Each row of a before or after table is a point. The points were changed in one or more steps. Then noise was added and the rows were shuffled. The steps act on columns, c1 being the first. Name the steps. A step turns or swaps two columns, mirrors them in a line or flattens them onto one, adds a multiple of one to another, or multiplies or shifts one. Angles are multiples of 10 degrees, from the lower column toward the higher: turns from -170 to 170, lines from 10 to 170 but not 90. Use the fewest steps. Two steps may share a column if one is a turn and the other turns, adds or multiplies; they go together, in the order done. Otherwise the lowest column goes first.

Before (10 x 3)
[[ 0.2  2.5  0.9]
 [-1.5 -4.3  2.1]
 [-0.8  3.5  3.0]
 [-3.2 -1.4 -1.8]
 [-5.3 -2.5  4.7]
 [-3.4  4.3 -2.9]
 [-1.4 -2.1  4.1]
 [ 1.5  0.0 -2.6]
 [ 3.1 -1.9 -2.2]
 [ 0.7 -2.1 -4.1]]
After (10 x 3)
[[  0.7   3.8   7.7]
 [ -3.1  -3.7   5.4]
 [  2.3  -2.6  -5.2]
 [  1.3   2.4   2.2]
 [  1.8  -0.7  -6.6]
 [  0.2  -2.1 -10.6]
 [ -1.5   5.4  -7.2]
 [ -2.2  -1.5  10.0]
 [ -3.7  -0.2  -4.6]
 [ -6.1  -0.5  11.7]]
Steps: turn c1 and c2 by -20 degrees; multiply c3 by 2.5

Before (14 x 9)
[[-2.4  1.1 -2.4  7.1  3.3  0.8 -4.8 -7.0  6.1]
 [-6.4 -2.6 -2.6 -0.9  7.4  1.8  0.8  0.4 -3.7]
 [ 2.6  3.3  2.7 -0.4 -1.8  2.6  1.6  2.0  1.1]
 [ 0.5  1.6 -4.0  4.0  2.1  1.7 -0.9 -7.4  4.1]
 [ 2.5 -5.0 -2.3  1.7  5.4 -0.8 -2.0 -2.7 -4.5]
 [-4.3  4.3 -0.8  2.5 -2.2 -6.2  5.9 -0.8  5.4]
 [-2.2 -1.0 -4.0 -1.6  4.7 -6.9 -2.1 -1.3  0.6]
 [-1.0 -2.5  3.1  1.0 -0.1 -7.7 -1.4  0.5 -1.0]
 [-3.7 -3.8  0.2 -0.3  0.4 -0.6  3.1  1.0  6.2]
 [-5.8 -4.1 -3.3  5.6  7.7 -5.2 -1.1  3.1 -0.3]
 [ 3.4  1.6  2.1  2.3  6.0 -4.0  4.9 -0.5  6.2]
 [ 2.3  1.3  5.5  6.0  3.9 -6.7 -2.8 -3.9  2.3]
 [ 2.1  1.5 -2.9 -1.8  1.5 -5.5  4.5  2.1  5.6]
 [ 2.4  3.9  0.6  1.7  7.8 -0.4 -0.2 -3.6 -0.8]]
After (14 x 9)
[[ -2.8   0.6  -2.4   0.8   3.7   1.4 -14.3   1.2   6.4]
 [  0.1   0.3  -4.2   0.3   0.6  -0.8   9.5   0.7   6.3]
 [ -1.2   0.4  -4.6   0.9  -2.3  -6.1  17.9   1.1   5.4]
 [ -1.8   0.3  -6.9  -0.2   7.8   1.5   2.5  -0.9  -3.5]
 [  0.6   0.0   2.3  -0.3   8.0  -1.1  -0.8  -0.8  -1.0]
 [  2.1   0.6   3.4   0.9   6.4  -4.1  14.5   1.1   6.1]
 [  5.6   0.2   2.3   2.2   3.9  -6.7  -8.6   1.5   2.1]
 [ -2.4  -0.1   2.2  -0.5   1.5  -6.0  13.8  -0.3   5.5]
 [ -4.3   0.1   0.3  -0.8   2.1   1.5  -2.7  -0.6   4.0]
 [ -2.7  -0.4   2.7  -0.1   5.9  -0.9  -5.5  -0.1  -4.4]
 [  2.7  -0.3   2.2   0.2  -1.6   2.5   4.7   0.3   1.8]
 [ -4.1   0.4  -2.2  -1.2   4.3  -6.4  -6.5  -1.7   0.4]
 [ -3.1   0.0  -5.9   4.4   7.6  -5.3  -3.4   4.3  -0.4]
 [  3.9  -0.2  -0.7   1.2   0.1  -7.4  -4.3   0.9  -0.9]]
Steps: swap c1 and c3; multiply c2 by 0; flatten c4 and c8 onto the line at 40 degrees; multiply c7 by 3
